Each row is a point. Before rounding, the points of a table are all equally far from one centre. They may lie mostly on one side of it. Where is the centre, to within rounding?

Points, 6 rows:
[[ 2.9  5.9  3.9]
 [-1.2  1.1 -5.1]
 [ 0.9  4.5 -3.8]
 [ 7.4  1.5 -1.0]
 [ 3.7  3.7  6.2]
 [ 5.8  1.1  5.9]]
Centre: [ 1.2 -0.2  1.1]

Points (16 x 12):
[[  1.6  -6.7   5.4   0.5   3.2   0.1   5.9   1.3  -2.2  -0.9   3.0  -2.6]
 [  4.0  -3.2   6.4   1.5   3.3   5.0   5.4   1.2  -4.1  -2.7   2.0  -4.2]
 [  1.9  -3.6   3.8  -0.1   3.5  -4.5   6.0  -0.6   4.5  -3.2   1.6   2.3]
 [  2.6   0.8   1.2  -3.8   5.5  -3.5  -0.5  -3.2  -4.2  -6.2   4.6  -9.6]
 [  4.6  -1.9   2.1   3.0   4.1   0.9   3.4   2.2  -5.1   1.1  -2.9  -6.3]
 [ -3.2  -3.5   7.3   1.1  -4.9  -1.8   0.1   2.1  -0.5  -6.3  -1.7  -6.6]
 [ -1.8   1.8   5.1   1.8   9.6   2.6   1.9  -4.2   0.3  -3.6  -1.4   3.2]
 [  1.3  -6.7   5.2  -3.6   3.5  -1.6  -0.3   3.2  -0.6  -5.4  -1.5 -11.4]
 [  4.8  -4.4   3.2   0.8  -0.1   5.5   2.6   5.3   2.3  -5.6   2.6  -6.3]
 [ -0.9  -2.3   1.2  -3.2   2.2   2.7   1.3  -1.4  -4.7  -7.5  -3.1   2.7]
 [ -5.0  -0.3   1.7  -1.2   1.5   0.3   6.6   4.7   2.0  -3.0  -4.4  -3.0]
 [  3.9  -6.0   7.7  -4.0  -0.1  -1.4   2.9   2.6  -2.4  -2.0   1.0  -6.6]
 [  5.2  -6.2   2.3  -3.2   2.2  -1.6   3.0  -3.5  -1.0  -6.8  -1.4  -1.8]
 [  6.1  -0.9   7.3  -0.1   3.0   0.0   3.1  -2.5   0.4  -5.4  -4.0 -10.1]
 [  2.4  -4.4   1.2  -6.7   4.7  -5.3   1.3  -1.6   0.4  -9.1  -0.7  -4.1]
 [  0.8   0.4   3.4  -2.0   1.1  -0.1   6.7  -2.2  -0.5  -7.9   4.1  -7.9]]
Centre: [ 0.8  0.9  4.0 -0.5  3.7 -0.4 -1.8  1.5  1.0 -4.0  0.2 -3.3]

Points (29 x 24):
[[-3.7 -5.3  8.4 -4.8 -7.2 -4.0  1.4 -0.2  1.0  1.6  2.0 -2.1 -4.1 -4.7
  -0.9 -5.7 -2.0  6.1  4.3  3.0  3.1 -5.0  0.9  3.5]
 [-6.5 -0.4  5.6 -5.9 -1.3 -5.7  0.6  3.0  1.0  0.3 -2.1 -3.2  2.6  1.5
   4.5 -5.4 -3.3  8.5  4.6  3.7  3.4 -3.5  3.3  1.0]
 [-4.5  0.9  6.1 -3.0 -6.7 -2.6  2.1  0.1 -3.1 10.2  0.5 -1.4 -2.8  2.6
  -1.0 -7.2  0.2  2.2  5.5  0.8  0.7 -2.8 -1.9 -3.3]
 [-5.8 -2.4  3.7 -4.1 -0.4  2.0 -7.6  1.3 -2.3  5.1  1.8 -5.8 -2.3 -1.0
   2.7 -6.4 -2.1  1.3 -0.3 -2.8  4.1 -0.4 -1.3 -1.4]
 [-1.2  1.7  0.2 -7.5 -2.1  1.3  0.0  3.0  2.6  3.9  3.6 -4.7 -1.4  3.7
  -2.2 -8.1 -5.4  6.5 -0.2 -2.8  1.2 -2.7 -4.5 -2.5]
 [-4.9  1.0 11.3 -2.1  0.0 -2.3  1.2  1.1  0.2  7.3  2.1 -4.9 -1.2 -2.0
   1.5 -1.6 -0.7  5.9  6.2  6.6  0.6 -0.9 -0.9 -1.2]
 [-4.5 -1.2  0.6 -4.0  3.4 -1.6 -1.2  2.0 -3.8  5.7  0.8 -3.8 -3.7  2.9
   4.0 -2.6 -1.8  5.2  4.2 -0.4  0.3 -5.5  4.8  2.8]
 [-1.0  6.2  5.6 -4.7 -2.2 -0.8 -0.8  0.2 -2.3  3.3  1.4 -0.2 -1.5  3.7
   4.6 -6.1 -3.1 10.7  2.7 -0.1 -2.5 -3.9  1.6 -1.2]
 [-3.6 -0.8  3.4 -3.8 -1.2 -6.7 -0.5 -0.1 -1.0  5.4  0.2  0.9 -4.9  1.9
   2.7 -5.5 -4.2  9.0  7.2  2.4 -2.4 -2.9  2.9 -1.9]
 [-4.0  0.7  3.6 -3.9 -3.7 -0.5  0.9 -1.7 -1.2  6.0 -0.9 -0.6 -2.4  5.0
   1.1 -7.8 -7.2 12.0  5.8  5.2  1.1 -3.6 -2.8  0.7]
 [-1.3  1.0  1.0 -4.2 -5.0 -2.5 -1.3  0.4 -0.8  0.9  0.4  0.6 -2.5  3.0
   0.6 -3.6  0.2  8.9  3.2 -5.8 -1.8 -6.6 -1.9 -2.0]
 [ 0.8 -3.8  8.1 -7.2 -2.6  1.7  0.6  1.5 -0.7  5.3 -3.1 -2.5  0.5  1.1
  -0.2 -8.1 -1.6 10.1  2.7  2.3 -1.2 -3.5  0.3 -3.0]
 [-0.1  1.5  6.6 -8.1 -4.5 -0.5 -2.5 -3.1  4.3  5.4 -3.2 -1.5  0.5  1.3
  -0.8 -0.1 -5.0  8.9  6.7  2.4 -1.2 -1.9  1.2 -0.8]
 [-3.8  0.8  3.9 -1.5 -6.7  1.2  4.1 -0.7 -3.8  0.0 -0.7 -5.6  1.8 -1.3
   4.1 -9.1 -3.3  8.1  8.1  0.3  0.3 -4.7 -0.8 -2.5]
 [-2.6  4.8  4.5 -6.6 -2.4 -0.7 -3.2  1.2  1.4  3.4  3.0 -7.8  2.4 -0.6
  -2.2 -6.7 -9.1  9.2  4.4  2.0 -0.2 -1.2 -4.5  3.2]
 [-3.5 -1.4  2.2 -5.7 -5.7  3.8  2.1 -0.1  1.1  5.1  0.1  2.5 -2.4  2.5
   1.8 -9.9 -4.5 10.7  5.5  1.8  1.1 -0.8  0.7 -1.6]
 [-1.4  1.5  1.5 -9.4 -2.5  1.2 -3.7 -1.3  2.0  9.5  3.1 -3.5 -1.2  4.7
   3.5 -7.2 -3.0  4.5  5.6  1.1  3.3 -0.1 -1.4  0.7]
 [-6.4  0.2  3.8 -6.7 -3.1  0.0 -1.1  1.7 -3.0  6.0 -2.6 -7.8 -1.4  0.1
   1.0 -2.7 -4.2  7.0  2.3  2.2  0.4 -5.4  1.0 -3.0]
 [-0.2  1.4  7.6 -3.7 -5.0  0.1  2.6  0.7 -0.8  6.1  1.8 -4.6 -2.0  2.6
  -1.6 -3.5 -3.8  3.7  0.9 -2.1  2.0 -6.2 -2.3 -4.5]
 [-7.4  0.1  3.3 -7.1 -5.9 -0.7  1.8  3.9 -1.6  4.4 -4.1 -4.7 -0.8  0.3
  -1.9 -4.9 -0.8  5.8  3.5 -1.0  0.4 -2.1 -0.1 -4.1]
 [-5.1 -1.8  5.3 -6.0 -3.3 -2.1  0.3  3.6 -2.1 -2.8 -2.9 -1.8 -1.0  1.0
   5.0 -7.2 -3.1  8.0  5.6 -1.5 -2.4 -5.4 -4.1  0.4]
 [-6.8 -1.1  5.8 -4.0 -2.4 -2.2 -2.0  2.2 -2.2  5.5 -3.9 -4.4  0.7 -0.6
   0.2 -9.5 -2.1  9.4  1.9  1.9 -1.3 -5.3 -1.4 -3.5]
 [-5.0  1.3  3.6 -3.9 -3.5  0.9  2.4  0.9 -2.1  4.7  3.7 -5.9  3.4  2.3
   6.1 -8.4 -3.9  7.8  2.5  2.9 -2.6 -1.8 -2.4 -5.7]
 [-3.9 -2.0  5.3 -2.6 -4.9 -2.7 -0.8  1.5  0.0  8.0  2.8  1.5 -4.9  0.3
   1.7 -2.5 -3.7 10.0  5.8  0.0  0.2 -4.2  0.4 -0.6]
 [-4.8  1.4  5.9 -7.6 -1.1 -2.4  1.1  1.3  0.8  4.3  2.6 -0.5 -2.3  1.1
   0.0 -3.7 -4.5  7.2  7.2 -2.6  1.0 -1.0  0.8 -4.7]
 [-4.3 -0.4  4.7 -6.2 -5.9  0.4 -0.1  0.7 -2.1  6.5 -0.5 -1.0 -0.8 -0.2
   3.1 -4.4 -5.4 11.7  5.2  4.7  1.6 -4.3 -0.4 -2.4]
 [-2.4 -3.1  4.8 -8.2 -3.2 -1.7 -3.2 -4.1 -2.7  7.4 -1.0 -4.9 -1.8 -1.9
   2.7 -5.5 -5.1  6.2  7.1  5.3  0.6 -5.8 -1.0 -0.3]
 [-5.3 -0.3  3.3 -6.6 -3.0  2.1 -2.0 -2.5 -2.0  7.5  0.1  0.2  1.2  1.0
   3.7  0.7 -7.1  6.4  7.2  0.8  1.2 -2.8  0.4 -3.5]
 [-4.8  0.0  5.0 -6.3 -2.0 -1.4 -2.0  2.9 -0.4  4.8  0.4 -6.6 -2.9  3.0
   0.2 -8.7  1.4  5.2  7.0  1.1 -1.8 -2.8  3.6 -1.2]]
Centre: [-1.9 -0.5  2.0 -1.7 -1.7 -0.1 -0.1 -1.2  0.2  2.2  0.6 -1.1  1.5 -0.8
  0.3 -4.8 -2.4  2.8  2.7  2.5 -1.0 -0.7 -1.9  2.3]
